Each point is reached from the start by the listed moves, each made once or not at all, plus a little noise. Say if it took an odd or an even number of moves. Then give how often each move was made.

Moves:
(1): [ -6  45 -31 -18]
(2): [ -2  58   5 -10]
(3): [38  6 23 39]
Start: [6 0 0 3]
Points:
[ 3 58  4 -4] -> odd (0, 1, 0)
[ -3 101 -26 -24] -> even (1, 1, 0)

Moves:
(1): [ 34   6  21  28  -7   0  17  10 -19  43  -6 -17 -17   0]
(2): [ -9  54  21  -9  -1 -13  23 -30  -5 -33 -25  37 -35   7]
(3): [  1  22   4 -17  12  13 -19  22   4  18  23   9 -25  18]
(4): [ -4  11  -5   6   7 -35  27  29 -12 -11  -9   9 -31  17]
(5): [ 17  -6  -2  18  11 -36  21  11  22   7 -28  63   3 -12]
(6): [-23   1 -19 -20  26 -12  31 -34 -12  11  17   5  10   1]
(7): [ 21  -2   4 -16 -25 -19  22  21 -20  -5  21   8  -7   4]
(8): [ 49  11   4 -22 -24 -15  30   2  49  12 -28  -8 -50  11]
(9): [-39  25  19  -8 -19   0  15 -10  10 -11  20  15 -22 -15]
(10): [-2 10 25  0  3  0 11 15  4 27  3  9 -6 68]
(11): [ 11  19  15  32  11 -24 -39   3  -8 -10  12 -50  11  -1]
(12): [ -5  38 -40  13   7   9   4   9  34 -35  32  29  -3  17]
Start: [ 15 -18  -3  36   7   4  -8  24 -29  -1  33  22  37  -5]
Points:
[ 44  13  -2  56  53 -67  69  66 -43  62  34  90 -23  19] -> odd (1, 0, 1, 1, 1, 1, 0, 0, 0, 0, 0, 0)
[  -4   62   40   31   35 -110   56   88  -42   22   94   92  -29   76] -> even (0, 0, 1, 1, 1, 1, 1, 0, 1, 1, 1, 0)
[ 117   87   37   35    2 -106   77   35  -17   45   20   63  -79   24] -> even (1, 1, 1, 0, 1, 1, 1, 1, 0, 0, 1, 0)
